Each wall is flat, endless, passes through zero and stands at right angles to its row. A trip goes straight from one point to another. List the walls that it crosses, first one first.

Walls:
(1): [ 20 -49]
(2): [37 34]
(3): [-20   4]
(4): [52 79]
(5): [23 18]
(6): [89  5]
(7): [22 21]
Trips:
[-67  53] to [-16 -43] -> 4, 1
[ 27 -44] to [-80  -6] -> 6, 3, 1
[-10  54] to [-10  68] -> none

Walls:
(1): [-38  22   3  22  27  17 -78  -1 -64]
(2): [ 14 -33  94  12  44 -41  49  12  13]
(3): [-28 -39  20 -24  41  90 -40  28  29]
(4): [ 29  15  -4 -74 -18  -9  22 -28 -25]
(5): [  9  -9 -50 -59  11  11 -47  13 -36]
(6): [ 45 -19 -57  -8  44 112 -79  27   6]
(7): [ 16 -87 -33  49 -30 -19  40 -23 -43]
(8): [-61 -83  27 -22  25  39 -37 -11  12]
(9): [  5  13  32  12 -81 -32 -28  79 -55]
(10): [-11 -41 -25  -6  14   8 -64  87 -49]
Trips:
[-37  -1 -14  45   9 -79  24  46  23] to [ 43  71 -36  48 -11 -36 -34  -3  95] -> 10, 7, 2, 9, 6
[-48  47   5 -26 -31 -51  18 -39  91] to [ 18  -8 -25 -23 -62   3   4  55  23] -> 2, 9, 5, 10, 6, 7
[  4 -20  34 -11 -28  -7  50   9 -30] to [ 16  34  44 -12 -39  -8 -23  41  52] -> 7, 3, 4

Walls:
(1): [ 25 -37  58  16 -32  17  14  -3 -11 -10  22  13 -45  -8 -37  77  21  30
 -44  27]
(2): [-12 -39  35 111 -21  27  33  30  29 -98 -19  -4 -50 -21 -19   7 -50 -16
  47  62]
(3): [ 49  23  65  -2   2  54 -66  51  13  19  22  30   4 -26  -8  11  14 -32
  19  33]
(4): [ -19  -89    8  -18  -31   35 -103   20   29   58  -15  -24   54   -8
    2   21  -22  -41   15  -78]
(5): [ 18 -13  67  -1  -2  84  -3  36   7  64 -59  35  35  54   2 -19 -33   4
 -21  48]
(6): [-15  40  50  -3 -19  40  20  48  18 -28  24 -11 -25 -25  28  16 -19  -9
  -6  39]
(7): [-59  87  47 -45  82   4 -31  47 -70 -35   5  96  44  18  27 -19 -45 -52
 -31  43]
(8): [ -7  49 -16  35 -37  51  -9  -1  32  27  10  10   1  22  27 -27  22  24
 -51 -24]
Trips:
[-83   3  79 -44  41 -45 -34  50  -8  24  52 -88 -15  56 -52  33 -39 -28
  38 -26] to [-16  39 -43  -4 -73 -57 -23 -49 -72  12 -16 -44  32  64  83  16  55 -48
  13 -18] -> 3, 6, 8, 7
[-52  59  -9  59   4 -13  88  37  16  -6  -5   7   4  70  18 -45 -35  15
  15 -21] to [  3   1 -21 -33   4 -24  33  23 -15   4  38  93 -30  31  35  39 100  16
   9  38] -> 5, 2, 1, 3
[ 32  29 -43  -1  11   0 -78 -35 -23  16  30  21  51 -26 -61  23  71 -19
 -30  11] to [ 38 -82 -19 -29  18  -3  66  11 -13  36 -20 -19  21  46  21  40 -31  39
 -22  21] -> 7, 8, 5, 3
[-26  -9 -85 -40  -8  -8  42  -4 104 -38 -35  29 -46 -38  10  23 -47  -1
   1  61] to [ 30  -4 -76 -16   0 -19  43  35 -13 -10  59  -3  42 -21 -76  -7  32  -5
 -23  21] -> 6, 2, 1
[ -9 -35   1 -77 -16  13  67  10  31 -38 -32  20  14  48 -15 -24  -5  33
  30  69] to [ 22  -3   5  28   0 -59  91 -19  54  32 -11 -10  46  42 -60 -37 -82 -14
  68  16] -> 1, 7, 6

Walls:
(1): [ 32 -23  14 -42   8 -15  -5   0 -28  59   0  -2  27   9 -19  -7  13 -13
   4  60 -35 -40   1  23  32  11 -26  65 -12 -36  83  -4 -20  48  62  -3
  82   6  17 106  -9  62 -87  22 -20  43  20  19]
(2): [ -9  95   7 -59 -17  -3  77  -9 -11 -13 -11  55  25  -8 -10 -55 -25  33
   8 -47  46   2  -7  -8   0   8  19 -27   5  48   0  60  35 -20 -39   4
 -17 -58  11 -96 -12 -38 -25 -12  58 -24  21   8]
(3): [  -1   40  -40  -40    9   13  -11  -19  -18  -37   57    9  -32   18
    3   39  -25   -9  -41  -12  -78   22   64  -26   27   90  -66   47
    9   36   95   46  -35  -45   26  -42   -3   40   33   11   49   -1
   -1  -12 -112   70   59  -16]
(4): [ 46  27  57  50  -9 -22  77  -9   5   0  17   6 -33  -8   6   4 -71  12
   3 -26 -64  55  54 -37  53  90   8 -28 -53  68  29 -12  -9   7  23  62
  20 -84  24 -60  17   3   7  21 -61  72  22 -40]
(5): [-40  61  15  -6 -10  75   6  27 -15  14 -34 -41  -2  24 -44  -3  -6 -11
 -12 -64  30   4 -32 -57 -79  72 -15  27  37   9 -32 -28 -19  24  62 -78
 -46  59 -56 -51 -48 -44 -60   5 -42 -38  29   0]
(6): [ -6  -2  21  79 -25  -7 -56  55 -16  17  17 -24   1 -16  -4 -20  37 -34
  84  42  68 -32  17 -14 -53 -13 -55  -8  17 -15  46  35 -23   4 -20 -21
  -5   4  12 -32 -13  77   3 -24  29 -20  23  -4]
Trips:
[ -13   33   53   29  -40  -20  -14  -13  -76   12   15   39   12   -5
  -41   -3 -115   24  -19   45  -52   11  -66   56  -51  -77  -28   16
  -13  100  -10  -33  -50   38  -42   26    3    0  -10  -16   19  -19
    8  -79  -43   18   -3  -12] to [-27  44 -10  92 -13  11  17 -40 -14  19  62  12  48  22  33  13 -26  11
  19  22  73 -39 -61 -16  -5 -78 -20 -57  -1 -42 -23 -63  44 -48  39 -16
  -1  48  57  13 -30 -67 -12  22 -53 -39  66   9] -> 3, 5, 6, 4, 2
[-51   6  21  58  60 -35 -11  -4  74 -92 -20 -58  -6 -43  -5  20  21 -13
  15  30  15  75  38 -11  49 -36 -48  72  72  -7  70 -28 -64 -10  30 -85
 -24  21 -36  24 -37  14 -25   0 -17  -7 -23 -20] to [ -20   35   36    8  -11   65   26  -26 -107   36   25   29  -66  -79
   23   -5   15  -31    4   18  -87   76  -10   22   13   25  -80    2
  -62   25  -43  -30    0  -37   11  -65  -95  -50   81   91   21   23
  -42  -15  -62    4  -52   34] -> 4, 6
[ -59  -28  -18  -40   15  -63  -89  -28  -22 -109   -1   71  -48   17
   10    3  -58   52   13  -46  -26   74  -31   80  -47   -4   -2  -10
  -35  -39  -28  -21   -4    5   -7   -6   -7   13   52   47   31  -53
   13  -87   31  -16   13   -6] to [ -42  -24   35  -44   90   19   -8  -61  -40   31   43  -26    0 -102
  -41  -27   66  -58   30  -33    7   -7   -4  -25  -19  -47  -34    8
   -6   65   35   30   80   28   11   40   67   54  -30  -23   31   19
   32   73   68   -3  -28    4] -> 3, 2, 6, 1
[-18 -55  21  22 -40 -44 -55  42 -39  72 -52  23 -24  -8 -50 -37 -31 -26
  -6   7 -30 -50 -24  41  10 -49 -37   1  53  49  21 -91 -29  15 -54   1
 -56 -76 -10 -47 -22  27 -30 -62 -23  36 -49  55] to [ 50 102  -6 -12  18 -72  15 -33  21 -23  12  11  55 -31 -10  -5  60  34
  84 -32  -7 -26 -11 -48  21 -43   6   7  -5  -5 -45 -74 -61 -41  54 -14
   6 -34 -56 -15 -33   4  22 -22   4  -7 -24 -92] -> 4, 2, 1, 5, 6
[-23  36 -24  14  56 -25  28  78 -35  -7 -36   9 -25 -78  41  48 -62  33
   1   9   3 -51 -29 -30 -23  56 -33   9 -22  82  38 -12 -20  53  57  40
  36   5  52  13   0 -16 -23 -10  25 -24   9 -15] to [  16   17  -35   65  -15   53  -17   22    0    3  -30  -52 -104   -7
  -56  -28   14   -9  -18  -34    9  -26  -12  -22   83   13   32   21
  -19   61   11  -23  -36   31  -21   -1   15  -20  -14  -24  -15  -30
   14  -26  -16   20  -37   29] -> 6, 1, 2
